Each row of a before or after table is a point. The points were changed in one or more steps. Then noise was added and the rows were shuffled. The steps act on columns, c1 being the first. Name the steps. A step turns or swaps two columns, mirrors them in a line or flattens them onto one, adds a multiple of one to another, or multiplies or shifts one. Angles are multiples of 10 degrees, from the lower column toward the higher: turns from -170 to 170, lines from 10 to 170 but not 90. Use the fewest steps. Two steps may share a column if one is a turn and the other turns, adds or multiplies; they go together, in the order done. Otherwise the lowest column goes first.
In the rows, zero is written as 128.

Before (10 x 3):
129; 146; 103
113; 134; 84
131; 143; 86
107; 107; 93
120; 155; 130
128; 119; 127
112; 99; 142
153; 109; 109
100; 88; 138
155; 155; 158
After, 10 rows:
165; 174; 110
159; 144; 97
119; 207; 123
114; 207; 168
107; 42; 119
150; 64; 95
160; 71; 139
107; 9; 108
129; 101; 127
151; 180; 115
Steps: turn c1 and c3 by 60 degrees; multiply c2 by 3

Before, 8 rows:
120; 168; 92; 86; 161; 188
105; 117; 138; 157; 156; 139
105; 142; 178; 149; 154; 144
84; 90; 159; 137; 50; 188
183; 150; 156; 109; 65; 92
98; 133; 134; 94; 57; 118
74; 104; 76; 145; 134; 131
63; 122; 94; 166; 69; 150
After, 8 rows:
188; 150; 157; 166; 73; 98
117; 166; 79; 79; 155; 195
74; 94; 172; 88; 52; 202
62; 123; 88; 104; 68; 169
109; 145; 194; 128; 148; 153
95; 128; 138; 58; 56; 128
73; 98; 62; 94; 131; 142
101; 120; 147; 135; 161; 150
Steps: add 1 times c1 to c4; multiply c3 by 1.3; shift c6 by 10

Before, 8 rows:
101; 95; 139; 148; 99; 128; 116; 75; 103; 176; 94
120; 134; 108; 183; 151; 148; 119; 103; 164; 56; 183
38; 87; 53; 89; 173; 91; 99; 137; 170; 101; 210
115; 127; 195; 148; 73; 148; 101; 66; 179; 164; 92
100; 171; 147; 148; 157; 131; 146; 143; 135; 95; 197
207; 146; 101; 82; 153; 106; 163; 160; 137; 88; 160
136; 128; 141; 151; 45; 75; 100; 69; 138; 136; 154
99; 170; 140; 151; 38; 128; 94; 53; 136; 167; 52
After (8 x 11):
98; 145; 99; 132; 114; 148; 171; 158; 95; 135; 113
101; 94; 134; 128; 148; 150; 172; 13; 167; 137; 159
113; 100; 76; 147; 129; 148; 128; 45; 164; 179; 175
207; 161; 145; 108; 130; 79; 147; 167; 86; 138; 103
100; 115; 128; 128; 116; 148; 94; 69; 177; 103; 146
38; 99; 178; 89; 101; 89; 86; 164; 101; 171; 62
135; 101; 111; 77; 152; 150; 128; 30; 136; 136; 126
120; 117; 136; 149; 94; 185; 135; 126; 56; 164; 100
Steps: swap c2 and c7; multiply c11 by 0.4; turn c3 and c11 by 150 degrees; swap c4 and c6; mirror c5 and c8 in the line at 70 degrees; swap c9 and c10

Before:
101; 115; 160; 143; 124; 140; 147; 182; 122; 138; 158; 139; 139; 99
138; 136; 180; 117; 152; 166; 121; 112; 109; 119; 74; 141; 206; 122
127; 120; 174; 162; 117; 152; 167; 65; 115; 142; 124; 139; 173; 129
154; 165; 143; 149; 146; 183; 184; 104; 129; 116; 102; 115; 136; 134
184; 150; 158; 179; 165; 152; 93; 58; 162; 141; 114; 148; 138; 130
169; 148; 214; 136; 161; 150; 112; 69; 102; 152; 109; 167; 98; 107
141; 114; 130; 144; 113; 200; 164; 108; 135; 143; 76; 181; 153; 163
88; 188; 83; 74; 79; 93; 176; 130; 185; 181; 177; 124; 95; 86
123; 142; 116; 147; 70; 159; 143; 132; 101; 167; 100; 97; 138; 165
123; 166; 114; 134; 177; 137; 112; 79; 93; 179; 176; 158; 103; 85
178; 134; 126; 136; 100; 131; 173; 144; 89; 152; 131; 148; 167; 163
141; 169; 152; 173; 142; 125; 102; 74; 86; 100; 125; 188; 111; 105
49; 194; 93; 94; 113; 83; 200; 155; 186; 197; 160; 115; 107; 170
After:
51; 164; 90; 94; 72; 98; 160; 159; 192; 169; 159; 110; 103; 187
126; 128; 175; 163; 155; 151; 213; 65; 112; 147; 122; 138; 176; 122
126; 144; 114; 141; 131; 170; 129; 136; 102; 160; 102; 96; 140; 156
161; 145; 144; 152; 228; 183; 202; 106; 128; 106; 100; 112; 137; 114
85; 156; 88; 70; 8; 83; 129; 132; 183; 159; 175; 126; 96; 102
182; 140; 156; 185; 199; 159; 120; 63; 160; 136; 116; 149; 137; 122
138; 120; 126; 144; 237; 204; 172; 109; 136; 151; 79; 182; 152; 132
137; 126; 174; 119; 198; 160; 174; 115; 111; 115; 76; 137; 208; 113
121; 144; 118; 131; 168; 121; 102; 79; 91; 160; 174; 156; 103; 86
100; 124; 156; 139; 127; 135; 176; 180; 123; 140; 152; 139; 138; 97
168; 139; 212; 135; 186; 141; 200; 73; 102; 146; 106; 164; 94; 97
138; 139; 147; 174; 126; 117; 129; 71; 83; 83; 127; 189; 112; 108
175; 134; 125; 137; 127; 144; 166; 147; 90; 149; 132; 151; 169; 159
Steps: turn c2 and c10 by -20 degrees; multiply c2 by 0.4; add 1 times c3 to c7; turn c6 and c14 by -20 degrees; add 1.5 times c6 to c5
